Each row is a point. The window is the flat piece filled in between its corners: a triangle in 3 columns, a solid with four corners in 4, and so on. A path goes straight from each point to the next, and from the last back to the first. List the points from which the path goes on through the window.

Window (3 x 3):
[[-21 -35  -5]
 [ 18  -4   1]
 [-17  74   7]]
Path:
(1): [-6 19 43]
(2): [-18 -22  22]
(3): [-20 -16 -22]
(4): [ 15   3 -28]
(5): [11 -9 40]
(6): [ -7 -65  32]
(7): [  6 -65 -47]
(8): [  8  24 -10]
Through the window after points: 2, 4, 8

Window (6 x 6):
[[ -7 -36  60 -22  85  20]
 [-33  -7  50  26  75  31]
 [-27   2  -3 -20 -18 -18]
 [  2  -9  34  -1 -25  -5]
 [ 11  50  -8  -2 -17   3]
 [ 16  11 -28  20 -17 -18]]
Path:
(1): [-12  -8   6 -10   0  28]
(2): [-32  23  40  -4  20 -50]
(3): [  6  28  14  19  15 -13]
(4): [  8  -4 -12   1   8  46]
(5): [-15 -14  16  -1  16  66]
(6): [ -6  23  51  -5  35 -43]
(7): [-17  17  63 -11  47 -29]
(8): [-19 -10  35 -22  19  67]
Through the window after points: none

Window (9 x 9):
[[ 13 -14  -1 -17 -13   2 -10  21  -2]
 [  0  -6  20  11  17   2  -5 -28   6]
 [ 10  15  -2  25  -2 -28   0   1  -8]
 [ 16 -12 -22  16  17   2  16 -22 -16]
 [ -9  -5  13 -18  45 -69   6 -12   2]
 [-54  41 -33  18  -5 -18  15 -24  12]
 [ 13  24 -14  -1  17  17 -17   1   4]
 [ -5 -14   1   8   5 -12   7 121  24]
 [ 19  16   9   0   7   5  32 -22 -19]]
Path:
(1): [ -6  -5  -5   7  23 -11   1  -3 -27]
(2): [ 14  -3  -9   2  15 -22  14 -11  10]
(3): [  7  -5   3  -4  18 -33   7  -3  19]
(4): [-16  -1  16  -3  29 -25  -4   1 -17]
(5): [-19   6  -7  13  13  -7   4  42 -12]
(6): [ 19 -13 -16   4  -5 -14  20  30  46]
(7): [ 11  13 -13   9   8 -11  16 -46  21]
(8): [-18  15  -5   9   9  -2  -9 -23 -37]
(9): [-17   5  -1  12  10  -7   1  10  -7]
(10): [ 10   7  -7   5   4 -11  17 -12  56]
(11): [ 21   7   0  12  11 -17   9  -5  31]
(12): [-21   9   3   4  12 -16 -17  -2 -51]
(13): [-12  11   8   5  22   8 -10   3 -22]
(14): [14  4 -5  4  5 -3 -3 -7 17]
(15): [10 11 -9  3  8 -1  4 13 21]
(16): [  5  12  -6   2  17   8 -12  22 -12]
Through the window after points: 1, 3, 5, 9, 11, 13, 15

Window (12 x 12):
[[ -1 -28 -82  18 -27  -6  14  72 102  18 -50 -19]
 [ 15  28  12 -20  -1 -26 -17  12 -13 -35  36   9]
 [-46  -5  52  67 -74  13  24   6  20  13  32 -10]
 [ 14  32  27 -11  86  14 -30  18  25 -17  42   1]
 [-18   6   6 -30  21  11 -49  27  -2  16   3 -24]
 [-88  -7  82  24 -68 -25  81   9  11 -15  25 -40]
 [ 37  29  52   1  34  -4  -9  32 -12  18 -13   3]
 [ 25   2  24 -11  33  34  12  26 -43 -11  43 -19]
 [-32 -18  52  17 -39 -10  47 -56  11   2  17 -31]
 [-74  -4  23  53 -43   3  45 -10   3 -35 -26 -13]
 [-24  13 -77  51 -13 -34  28  51  37  62 -17 -28]
 [ 21 -33  29   4  60 -28 -49  26  -8 -38  25 -21]]
Path:
(1): [-21 -39  -6   7   2 -17  24  26  -1  18   8  27]
(2): [-41 -44  10  -1  18  -8   7  14 -12   8  10  21]
(3): [ -1  21  29  23  -7  -8 -13  18  22 -29   4 -52]
(4): [  5  36  44  25 -12  27  -8  -9  16 -48  26 -80]
(5): [-30 -28  62   2  -7  -2  17   7  -9   4  30  36]
(6): [-21 -30  19   7  14 -10  10  33   5  19   9  33]
(7): [ 12  31  -2  36 -17  -8  -8  20  39 -26 -11 -84]
(8): [ -5  47  18  31 -22   4   6  17  27 -21   8 -70]
(9): [-23 -27   4  -9 -12  -9  32  22  -6  17  12  45]
(10): [-14 -18  26  11   5 -14   8  15   3  -9  18   5]
(11): [ 17  20  25  29  -3  -5   4   8  18 -34  21 -64]
(12): [ 23  34  25   4   9  -6  -6  26   8 -18   2 -50]
(13): [  0 -11  17   0  19   3   5  27  -7  19  12  37]
(14): [-19  -6  27   9  -3  -9  16  11   4  -1  26   9]
(15): [  9  25  22  42 -13   7   3  20  10 -21  14 -51]
(16): [ -2  13   7  22 -18  -5  -3  27  13   2  -7 -52]
Through the window after points: 2, 6, 12

Window (14 x 14):
[[-11 -41 -17 -13  71  31  38 -11  25  19 -35 -15  -1  -6]
 [ 24 -26  78 -14  18  38  37 -17  30  24 -40   1  -2  21]
 [-25 -20  21   7  26  36  35 -21   8  17  37 -44  61 -11]
 [ 23 -29 -16  48   6   9 -40  -2 -30 -16 -41  17  -3 -19]
 [-13  64  84  -7  33 -13 -55 -58   2 -58 -17  59  38  -6]
 [ 45 -49  27 -54   0  36   1  -9  19 -57 -30   5  -1  11]
 [  5 -26  14  -9  64 -29  68  45 -33 -14   7 -41  -4 -63]
 [ -9  12 -43  30  11  32  59 -27  11 -12  17  -5 -11   2]
 [-49   0   8 -20  -2  10  24 -49  49   4 -11 -48 -46  31]
 [ 46   0 -49 -52  20  -7 -13  27  13 -15  64 -20   3 -42]
 [-32 -36  -6 -10 -38   4 -10   8 -71 -15 -17  62 -25 -20]
 [-38 -16  65  -4 -29 -33 -15  33  47 -32 -27  27   0 -30]
 [ -8   3 -15  16   5 -68  40 -10 -13 -14 -43  15   3  -4]
 [ 45 -73  -6  -3  -8 -14   7   0   7 -35  58  27 -14 -12]]
Path:
(1): [ 13 -38  -2 -17 -17   1  21 -29  13 -19  10  10 -13 -52]
(2): [  2 -17   9   6  31   5   5  35 -21 -29   0  15   3  46]
(3): [ -5  -7   2 -19  42  -3  24  13  15 -22  19 -12   4  32]
(4): [  5 -30  15 -16 -11  16  33 -33  17  -2  -7   1   3 -45]
(5): [ 32 -63 -15   6   0  -3  32 -30  15  -3   5 -11 -21 -98]
(6): [ -9 -25 -14 -12   7   2  23  46 -17 -13  13  -2   0  49]
(7): [-13  -7  26   5  20   0  15  24   6 -11   7  12  13  27]
(8): [-11 -29  13  -3  -5  -6  11 -25  15 -11 -15 -18   7 -56]
Through the window after points: 1, 7

Window (14 x 14):
[[-25  78  14 -25  44 -24 -17 -67  -4   1   0 -24  51  54]
 [ -4  12 -18  -7  36  12 -18 -32 -12 -12  43  28 -57  42]
 [ 45  64 -21  87  -5  26 -53 -20 -32  -4  41 -23 -33 -27]
 [-28  49  42  24  17  20 -30  60  11 -40 -98 -22  50 -11]
 [ 40 -24   7 -26 -17  12   4 -15  -3  49   3  34  15 -60]
 [ 11  50  40 -51 -30  25 -45   2 -37 -35  38 -11   9 -45]
 [-22 -34  50  11  23  35  36 -25   8 -10  24   9  46 -13]
 [ 11 -53   3   4  13  49 -49 -46   2 -18 -21 -29  25  27]
 [-49  -7  54  44  73 -66  29   2   4  53  12 -32   2 -23]
 [ 10 -18  -1 -17  52 -23   8  54  -9 -11  34  31  12 -23]
 [-34  -2 -39  18 -52 -63  -4 -42 -18 -25   1 -16   8  23]
 [ 48 -79   6  55 -28  23 -20 -11  58 -19  11  22  -5  36]
 [-20  10 -23 -71  33   9  11  42  20  30  -2 -19  17   2]
 [ 18 -48 -15  31  -9 -33  20 -17  10 -74 -19 -57 -41 -12]]
Path:
(1): [-18  15 -31   7   0   3 -23 -15  52 -30  26   1  22 -55]
(2): [ 41 -14  27 -16  -4  25 -12  -2 -38  -3 -10   1  -3  39]
(3): [ 32 -18  41   8  -4 -13   9  19 -46  20  -6 -23   2   0]
(4): [-17  12 -31  30  18  11 -36 -49  51 -48  30  40  12 -28]
(5): [-13   4  -8   0  19  13 -26 -29  14 -10  17   8   0 -13]
(6): [ 35 -18  28  18   2  -6   7  -4 -20  11  -8 -14   7  39]
(7): [ 16  -2   4   7  -1 -13  14 -12 -33  21   9 -25  18  16]
(8): [-18   7 -14  -5   4  -4 -25  -5  28 -11   6  12 -12 -36]
(9): [-33  29  -5 -25  34 -10 -13 -49  49 -18   1   3  28 -53]
(10): [ 15  20  10 -21   8   2  -1  29 -53  29   5 -35  13  88]
(11): [ 10 -28   4  19   4 -16  11 -12 -45  24   3  -9   0  49]
(12): [-16  -9  -9  23  28 -11 -10 -19  41 -22   0  -6  10 -13]
(13): [  2  -5 -28  -2  33   0 -31 -32  32 -19  -7  11  -1 -31]
(14): [ 32   7  23   2 -67  32   6  30 -63 -18  19 -13  17  42]
(15): [ 39  11  20  24 -10  -6  44   6 -56  34  19 -22 -17  33]
(16): [-10  -8 -11   2  11 -10 -19 -24  11 -12  23  -4   4 -10]
Through the window after points: 5, 7, 9

Window (14 x 14):
[[  48   12   18   61  -40   -7   24   -9  -26  -47   69  -18  -55   23]
 [  19   48    1  -15   79   20   96  -15   -2    1   15  -40  -22   24]
 [  31  -59  -31   25  -16   57    3  -25   -1   22   51   29   24   -4]
 [  -3    1  -30   12  -63   -8  -55   37   43   -6   23  -26   -1   -5]
 [  31  -33   28   29   17   13  -34   12  -34   10   38   41   11    3]
 [ -16  -12  -25   11   18  -20  -31   20   43  -35  -72   26  -28    6]
 [  15  -64   38   51   25  -21  -12  -44    2   17  -50  -25   -3   18]
 [ -37   21  -31   15  -15  -50   33   11    0  -51  -40   38   49  -16]
 [  -5  -69   -8  -29  -42    4    3   22   -2   20    9  -40  -40   -6]
 [ -35  -17  -26   14   54  -14  -12  -26   28   47   11    3  -28   37]
 [ -13  -26   17 -104   37   -2    5  -43   47   -8   20   13  -35   42]
 [  82  -24  -50  -27   -6  -36   53   90   85  -17    9   51  -17   14]
 [  38   10  -32    8  -21   16   64  -12   12   84   30   17  -18  -33]
 [  76   20  -58   -7   20  -37   25   37   -9  -39    5   24    4    6]]
Path:
(1): [ 34 -13  -7  -2 -25  13  11  31  22  16  -4  27 -13  53]
(2): [ 54 -37 -38  -8  36 -21  20   9  28  -5  61  -5 -25 -57]
(3): [  5 -18 -24   5  12 -18  24  -2  15  -5   6  17  -3 -41]
(4): [ 10  15 -18   5 -35 -17  20  20 -10  -3 -21   1  12  63]
(5): [ 30  -5 -20  -3 -18  -4  14  15   3   0  -4  16  -4  31]
(6): [ 27 -12 -16  -3  12  -9  11  10  12 -13  22   2  -6 -17]
(7): [  6 -40 -31  -3  38 -25   8   7  37  -8  -1  -3   2 -81]
(8): [ 10  -9 -26 -13  -3   0   7  12  26  15  -7  18   2  25]
(9): [ 23   5 -10  16 -36   3  29  19 -21   5  -1   5 -16  58]
(10): [ 21 -39   4  11  33 -21 -14 -18  43 -36  39  -9 -42 -58]
(11): [  0 -34   2  11  41 -12  -2 -24  11  -1  23  -7 -12 -66]
(12): [  2 -14  -1  16 -12  10  -7  -7 -23  10   1   0  -2  36]
(13): [ 14  12  -7 -15  -1   1  29   9   0   8  -6  -3 -10  45]
(14): [  5  -9 -22  19  48 -36  18  -4  39 -15  26  -9 -28 -50]
(15): [  5 -14   4   0  21 -26  12  -5  24 -10  28 -13  -8 -63]
(16): [ 22  -9 -18  -3 -15  12  33  -4  -7  26  17   9  -3  56]
Through the window after points: 3, 9
